Each wall is flat, endless, passes through zero and stands at right angles to its row. A trip goes straight from one point to another. List the walls that it crosses, first one first.

Walls:
(1): [ 0.49  1.22 -0.36]
(2): [-0.83 -0.04  0.44]
(3): [ 0.16  0.08 -0.54]
(4): [ 0.41  0.01 -0.81]
Trips:
[-0.64 -0.15 -0.13] to [ 0.35 -0.10  0.36] => 2
[-0.30  0.12  1.00] to [-0.74 -0.05 -0.96] => 3, 4
[-0.25 -0.15 -0.64] to [-0.08  0.19 -0.70] => 1
[-0.74 -0.61  0.16] to [-0.41 -0.03  0.01] => none
[-0.21 -0.88  0.11] to [ 0.25 -0.13  0.80] => none
[-0.11  0.29 -0.38] to [-0.05 -0.06 -0.46] => none
[ 0.04 -0.37  0.15] to [ 0.36  0.34 -0.30] => 2, 4, 3, 1
[ 0.60  0.15 -0.08] to [0.50 0.32 0.72] => 3, 4

Walls:
(1): [ 0.46 -0.12 -0.09 -0.11 -0.30  0.19]
(2): [ 0.03 -0.02  0.62  0.30  0.00  0.10]
(3): [-0.07  0.18 -0.28  0.35 -0.61  0.26]
(4): [ 0.03  0.46 -1.22  0.62  0.39  0.42]
(5): [ 1.05  0.19  1.24 -0.27 -0.77 -0.12]
(6): [-0.07 -0.24  0.93 -0.15 -0.24  0.61]
(7): [-0.18  0.99 -0.13  0.31  0.50  0.33]
Trips:
[-0.25 -0.14  0.63  0.02  0.57 -0.74] to [-0.27  0.09 -0.94 -0.69  0.98 -1.30] => 6, 5, 2, 7, 4
[-0.52 -0.35  0.07 -0.18  0.02 -0.84] to [-0.24  0.27 -0.09 -0.28 -0.79 -0.10] => 3, 5, 1, 6
[-0.32  0.12 -0.46  0.05  0.12  0.08] to [-0.37 -0.41 -0.22  0.86  0.30  0.05] => 2
[ 0.21 -0.10  0.83 -0.16  0.17  0.26] to [-0.34 -0.01 -0.15  0.17  0.52  0.11] => 1, 7, 5, 4, 6, 2

Walls:
(1): [ 0.05 -0.16 -0.45 -0.27 -0.39  0.47  0.03  0.43 -0.60  0.44  0.47]
(2): [-0.38  0.40 -0.12 -0.12  0.01  0.10 -0.42 -0.01 -0.31 -0.51 -0.47]
(3): [-0.51  0.97  0.00  0.20 -0.14  0.29  0.27  0.17  0.54 -0.90 -0.34]
(4): [ 0.39 -0.42  0.49  0.06 -0.16  0.15  0.73  0.15  0.36  0.17  0.33]
(5): [-0.32  0.54  0.34  0.29  0.40  0.01 -0.13  0.07 -0.56 -0.38 -0.45]
Trips:
[-0.03  0.01  0.34  0.47  0.92 -0.33  0.41  0.48  0.59 -0.11  0.03] to [ 0.19  0.22 -0.82 -0.31 -0.03 -0.27  0.34 -0.15  0.61 -0.60 -0.25] => 5, 2, 4
[ 1.14 -0.41  0.31 -0.15 -0.33  0.68 -0.39  0.64 -0.79 -1.00 -0.36] to [-1.12  0.87 -0.53  0.08 -0.02  0.13 -0.35 -0.39  0.28 -0.36  0.46] => 3, 4, 1
[-0.34  0.99 -0.21 -0.05 -0.47  0.15 -0.67 -0.59 -0.42  0.13  0.57] to [-0.14  0.25  0.27  0.08 -0.77 -0.48  0.27  0.34  0.35  0.21  0.62] => 5, 2, 4
[ 0.09 -0.58  0.87  0.16  0.15 -0.05  0.12 -0.30  0.31 -0.31  1.04] to [-0.53 -0.29  0.50 -0.03  0.01  0.53 -0.55  0.35  0.02 -0.64  0.01] => 3, 5, 2, 4
[ 0.66 -0.30 -0.08  0.24 -0.08  0.77  0.49  0.08 -0.92 -0.17  0.61] to [ 0.07  0.52  0.55  0.00 -0.16  0.49 -0.35 -0.41  0.13 -0.21 -0.01] => 5, 3, 2, 1, 4
[-0.43 -0.21  0.27  0.49 -0.33  0.01  0.32  0.44 -0.11 -0.97  0.20] to [-0.64  0.16 -0.34 -0.38 -0.06  0.11  0.13 -0.54 -0.37 -0.09 -0.16] => 4, 1

Walls:
(1): [ 0.18 -0.20  0.19 -0.08  0.34  0.11 -0.18  0.14 -0.19 -0.28 -0.24 -0.06
  0.26  0.82]
(2): [ 0.23 -0.41 -0.32  1.18 -0.28 -0.08 -0.51  0.10  0.44 -0.09  0.30 -0.10
  0.18 -1.15]
(3): [-0.63 -0.11 -0.05  0.28 -0.03 -0.14  0.43  0.06 -0.11  0.06  0.38  0.14
  0.95 -0.66]
(4): [ 0.13 -0.27  0.05  0.19  0.10  0.16 -0.75 -0.35 -0.66  0.02 -0.61  0.39
  0.41 -0.29]
Trips:
[-0.58  0.28  0.66 -0.71 -0.12 -0.15 -0.60  0.03  0.23  0.09 -0.61  0.84
 -0.05  0.22] to [ 0.74  0.20  0.11 -0.22  0.00 -0.03 -0.57  0.02  0.45  0.19  0.25 -0.01
 -0.24  0.07] => 4, 2
[-0.94 -0.58 -0.48 -0.15  0.17  0.41 -0.58 -0.28  0.15  0.05 -0.50 -0.22
  0.71 -0.07] to [-0.69 -0.06 -0.05 -0.15 -0.03  0.27 -0.14  0.80  0.31  0.44 -0.18 -0.04
  0.42  0.53] => 2, 4
[ 0.55 -0.25  0.35  0.67  0.19 -0.15  0.28 -0.40 -0.28  0.04 -0.28  0.50
 -1.21 -0.49] to [-0.68  0.28 -0.89  0.51  0.14 -0.61 -0.14 -0.69 -0.47  0.20  0.30 -0.48
 -0.21 -0.35] => 3
[-0.80  0.16  0.15 -0.18  0.06  0.46 -0.01 -0.38  0.38  0.23 -0.61 -0.52
 -0.14  0.79] to [-0.32  0.62 -0.34  0.55 -0.96  0.10 -1.04 -0.84  0.62  0.36 -0.02  0.19
  0.46 -0.64] => 4, 1, 2, 3

Walls:
(1): [ 0.38 -0.59  0.04 -0.08  0.45  0.14  0.57  0.24  0.39 -0.21  0.34  0.31
  0.79 -0.59 -0.23  0.48  0.71 -0.46 -0.03 -0.35]
(2): [ 0.15  0.31 -0.32  0.11 -0.61  0.79 -0.19 -0.19 -0.13 -0.07  0.16  0.35
  0.16 -0.18 -0.19  0.06  0.07 -1.30  0.03  0.06]
(3): [-0.21 -0.21 -0.11 -0.85 -0.50  0.01 -0.26  0.51 -0.27  0.78  0.32 -0.03
  0.25 -0.26 -0.52 -0.19 -0.74  0.40  0.95 -0.15]
(4): [-1.09 -0.65  0.26  0.54 -0.17  0.13 -0.31 -0.33  0.59 -0.19 -0.22  0.57
  0.08  0.05  0.22  0.14 -0.07  0.28  0.31 -0.33]
(5): [-0.30  0.40 -0.02  0.04 -0.26  0.00  0.65 -0.40  0.00 -0.09 -0.06 -0.36
 -0.48 -0.32  0.52 -0.71 -0.22 -0.01 -0.19 -0.47]
(6): [ 0.37  0.12  0.29 -0.56  0.69 -0.38 -0.68  0.14 -0.57 -0.10 -0.60 -0.31
 -0.27 -0.05  0.18  0.45 -0.59 -0.23 -0.07 -1.05]
(7): [ 0.28 -0.26  0.48  0.05 -0.76  0.68 -0.56 -0.28 -0.34  0.15  0.47 -0.22
 -0.07 -0.28 -1.41 -0.27  0.00 -0.21  0.34  0.57]
Trips:
[ 0.49  0.94 -0.28 -0.83 -0.02  0.25  0.07 -0.05  0.10  0.22  0.01  0.15
 -0.27  0.13 -0.11 -0.23  0.28 -0.54  0.09  0.11] to [-0.22  0.30  0.69  0.14 -0.37  0.19 -0.31 -0.27  0.09  0.32 -0.07 -0.40
 -0.07  0.12 -0.23  0.06 -0.10  0.07  0.18  0.76] => 6, 5, 4
[-0.07 -0.88 -0.20  0.20  0.13 -0.46  0.25  0.22 -0.23 -0.06  0.31  0.11
 -0.37 -0.10  0.04 -0.52  0.05  0.63 -0.21 -0.21] to [ 0.47  0.02  0.59  0.07  0.25 -0.24 -0.22 -0.11 -0.38 -0.12 -0.73 -0.28
  0.13 -0.01  0.45 -0.13 -0.03  0.27  0.46  0.20] => 1, 6, 3, 4, 5
[ 0.24 -0.88  0.10  0.03  0.16 -0.42 -0.61  0.10 -0.06 -0.17 -0.11 -0.46
  0.22  0.07 -0.44  0.23  0.40  0.94 -0.56  0.11] to [-0.49  0.43  0.13 -0.42 -0.06 -0.42 -0.66 -0.83  0.98  0.42 -0.07 -0.59
 -0.29 -0.26  0.05 -1.06  0.20  0.23  0.36  0.36] => 1, 3, 6, 5
[ 0.12 -0.34 -0.56  0.47  0.04 -0.39 -0.37 -0.24  0.91 -0.15 -0.42 -0.04
 -0.30  0.79  0.47 -0.19  0.17 -0.23  0.28  0.73] to [ 0.33 -0.17  0.70  0.63 -0.39 -0.60  0.63  0.42 -0.11  0.66 -0.31  0.08
  0.72  0.07  0.01  0.25  0.10  0.16  0.14  0.67] => 1, 4, 7, 3
[ 0.14  0.05  0.11  0.68 -0.36 -0.06  0.09 -0.36 -0.49 -0.21 -0.68 -0.36
  0.92 -0.30  0.05 -0.02  0.22  0.44 -0.50 -0.08] to [ 0.13 -0.28  0.64 -0.17 -0.53 -0.25 -0.22 -0.19 -0.37 -0.70 -0.07 -1.07
 -0.48 -0.28  0.46 -0.44  0.77 -0.53  0.24 -0.30] => 7, 6, 4, 1, 2

Walls:
(1): [-0.49  0.33 -0.11  0.22 -0.26  0.62 -0.06 -0.47 -0.35  0.00  1.08  0.04
  0.14  0.25 -0.15  0.07  0.35  0.66 -0.50 -0.13  0.16  0.04 -0.71  0.31
  0.46  0.24  0.45  0.38  0.08 -0.32 -0.30 -0.51]
(2): [-0.16 -0.38  0.28 -0.33  0.07  0.53  0.04  1.19 -0.20  0.30  0.52 -0.48
 -0.31  0.22  0.44  0.46  1.24  0.03 -0.18 -0.03 -0.05 -1.00 -0.08 -0.12
  0.20 -0.26 -0.43  0.40 -0.08 -0.19 -0.07 -0.12]
(3): [-0.02  0.57  0.51 -0.46 -0.75  0.25  0.32  0.20 -0.22 -0.04  0.88  0.63
 -0.45  0.47  0.65 -0.10  0.20  0.32  0.21  0.31 -0.05 -0.61 -0.09  0.33
  0.31 -0.11  0.04 -0.53  0.75 -0.12 -0.18 -0.06]
(4): [ 0.97  0.21 -0.02  0.04  0.32 -0.21 -0.26  0.81 -0.16  0.05 -0.44  0.62
 -0.35 -0.70 -0.06  0.37 -0.32 -0.35  0.61  0.53  0.02  0.02  0.42 -0.23
 -0.14 -0.39 -0.31  0.25  0.47  0.34  0.76  0.06]
(5): [-0.30  0.39 -0.16 -0.07  0.18  0.77 -0.37  0.64  0.52  0.84 -0.10 -0.34
 -0.31 -0.10 -0.67  0.43 -0.10  0.03 -0.37  0.07  0.38  0.41  0.18  0.91
  0.22 -0.28  0.13  0.03 -0.54  0.12  0.45  0.10]
(6): [ 0.29 -0.41 -0.38 -0.23 -0.71  0.05 -0.30 -0.63  0.24  0.02 -0.69  0.21
  0.14  0.78 -0.13 -0.32  0.46 -0.11 -0.50 -0.58  0.82  0.30 -0.92 -0.53
  0.00  0.24 -0.23  0.13 -0.12 -0.89 -0.63 -0.25]
Trips:
[-0.16  0.21 -0.43 -0.04 -0.47  0.56  0.24  0.73  0.20  0.01 -0.46  0.92
 -0.02 -0.97  0.07 -0.19 -0.15  0.84 -1.24 -0.33 -0.02 -0.13 -0.11 -0.21
  0.41  0.13  0.41 -0.70  0.21 -0.11  0.72 -0.35] to [-0.47  0.22 -0.75  0.42 -0.57  0.32  0.16  0.48 -0.06 -0.04  0.26  0.43
 -0.02 -0.28 -0.33 -0.41 -0.41  0.45  0.32 -0.17 -0.29 -0.30 -0.03 -0.37
 -0.06 -0.31 -0.20 -0.48 -0.45 -0.34 -0.10  0.25] => 6, 4
[-0.45 -0.01  0.11  0.44 -0.39  0.18 -0.71 -0.25 -0.59  0.23 -0.40  1.12
 -0.44 -0.20  0.13 -0.08  0.25 -0.47  0.62 -0.03  0.04  0.01  0.76  0.42
 -0.42  0.47 -0.38 -0.73  0.48  0.39 -0.01 -0.13] to [-0.54 -0.10  0.39 -0.66  0.00 -0.11  0.18 -0.04 -0.37 -0.59 -0.55 -0.21
  0.36  0.63 -0.26 -0.49 -0.29 -0.30  0.22  0.09  0.10  0.05 -0.30 -0.62
 -0.50 -0.02 -0.07 -0.03  0.19 -0.53  0.26 -0.59] => 6, 4, 3
[ 0.31 -0.74  0.19  0.10 -0.02  0.51  0.05 -0.16  0.25 -0.14 -0.64  0.49
  0.56 -0.20  0.24 -0.27 -0.05 -0.19  0.69  0.37 -0.35  0.88  0.31  0.92
  0.15  0.39  0.27  0.31  0.03 -0.16  0.67  0.08] to [ 0.34 -0.27 -0.30  0.42  0.10 -0.48 -0.49  0.02 -0.23  0.60  0.19  0.00
  0.16 -0.19 -0.09 -0.73 -0.60  0.28  0.91  0.42  0.56  0.19 -0.94  0.21
  0.26  0.11  0.13  0.39  0.31  0.40 -0.83 -0.19] => 5, 6, 1
[-0.76 -0.10  0.45 -0.38  0.04 -0.51 -0.37  0.23  0.15 -0.55 -0.25 -0.26
  0.03 -0.29  0.07  0.24  0.26  1.28  0.71 -0.31  0.67 -0.64 -0.61  0.49
  0.42  0.21 -0.38  0.33 -0.27 -0.19  0.09  0.52] to [-0.97  0.09 -0.28  0.48  0.76 -0.14 -0.15 -0.36 -0.14 -0.59  0.75 -0.05
 -0.12 -0.94 -0.66 -0.16 -0.19 -0.68  0.56  0.29  0.30  1.11  0.07 -0.18
  0.16  0.63  0.54 -0.39  0.07  0.36 -0.40  0.87] => 6, 3, 2
[ 0.50 -0.03 -0.61 -0.66  0.33  0.50  0.37  0.65 -0.11 -0.04 -0.41 -0.40
  0.24  1.34 -0.38  0.10  0.24  0.29 -0.27  0.33 -0.13 -0.27 -0.11  0.58
  0.48  0.28 -0.24  0.27 -0.45  0.01  0.12  0.26] to [ 0.40 -0.25  0.10 -0.07 -0.15  0.08 -0.37  0.51 -0.17 -0.01  0.35  0.18
 -0.43  1.10 -0.26 -0.72 -0.64 -0.55 -0.03 -0.07  0.42  0.64  1.08 -0.81
  0.21 -0.62  0.32 -0.15  0.41  0.39 -0.68  0.00] => 3, 1, 4, 2, 5
[-0.23  0.25 -0.39  0.06 -0.61  0.13 -0.38  0.62 -0.16 -0.36  0.03  0.89
 -0.04 -0.31 -0.32 -0.14 -0.52 -0.28 -0.41 -0.07 -0.13 -0.19 -0.29  0.23
  0.32 -0.11  0.15 -0.90 -0.13 -0.11  0.24 -0.70] to [-0.17 -0.38  0.24 -0.03  0.36 -0.17  0.18  0.26 -0.17 -0.27 -0.18 -0.04
  0.41  0.51  0.34  0.46 -0.94  0.00 -0.04  0.59  0.96  0.92 -0.01  0.26
 -0.12 -0.72 -0.12  0.22 -0.14  0.11  1.10 -0.73] => 6, 1, 3
[ 0.36  0.70 -0.59 -0.30  0.42  0.22 -0.87 -0.07 -0.12 -0.49  0.75 -0.02
  0.41  0.02  0.17  0.13  0.40  0.11 -0.22 -0.26 -0.24  0.48  0.14  0.18
  0.49  0.10  0.07  0.10 -0.39 -0.29 -0.45  0.38] to [ 0.68  0.18  0.56 -0.41 -0.53 -0.24 -0.78  0.83  0.49 -0.25  0.20 -0.18
  0.24  0.16  0.28  0.45  0.07  0.01 -0.31  0.16 -0.12 -0.50  0.12 -0.18
  0.15  0.23 -0.79  0.06 -0.52 -0.08  0.35  0.24] => 3, 4, 1, 6
[-0.35  0.21  0.27  0.08 -0.14 -0.56 -0.43  0.43 -0.62 -0.69 -0.22  0.12
  0.02  1.31 -0.19 -0.31 -0.14  0.00  0.42 -0.04  0.66 -0.67  0.61  0.43
  0.08  0.12 -0.09 -0.67  0.13  0.46  0.45  0.08] to [-0.29 -0.31  0.03  0.09 -0.33 -0.21 -0.28  0.91  0.36  0.64  0.77  1.12
  0.33 -0.02 -0.11  0.11  0.64 -0.29 -0.34 -0.58 -0.42 -0.20 -0.21 -0.02
  0.11  0.43  0.53 -0.13 -0.94 -0.21  0.21 -0.38] => 2, 4, 5, 1, 6
[-0.16  0.02 -0.15  0.24 -0.09 -0.29  1.10  0.02 -1.09 -0.58 -0.55 -0.48
 -0.17  0.50 -0.37 -1.27  0.01 -0.59 -0.20 -0.66 -0.02  0.38  1.07 -0.19
  0.28  0.06 -0.26 -0.37  0.33  0.75  0.32 -0.21] to [-0.06 -0.03  0.16 -0.14  0.24  0.31 -0.01 -0.61  0.14  0.11 -0.46 -0.06
  0.23  0.24  0.28 -0.09 -0.65  0.23 -0.16 -0.11  0.29 -0.24  0.51  0.13
 -0.09  0.13  0.62 -0.05  0.27 -0.42 -0.99 -0.36] => 6, 1, 3
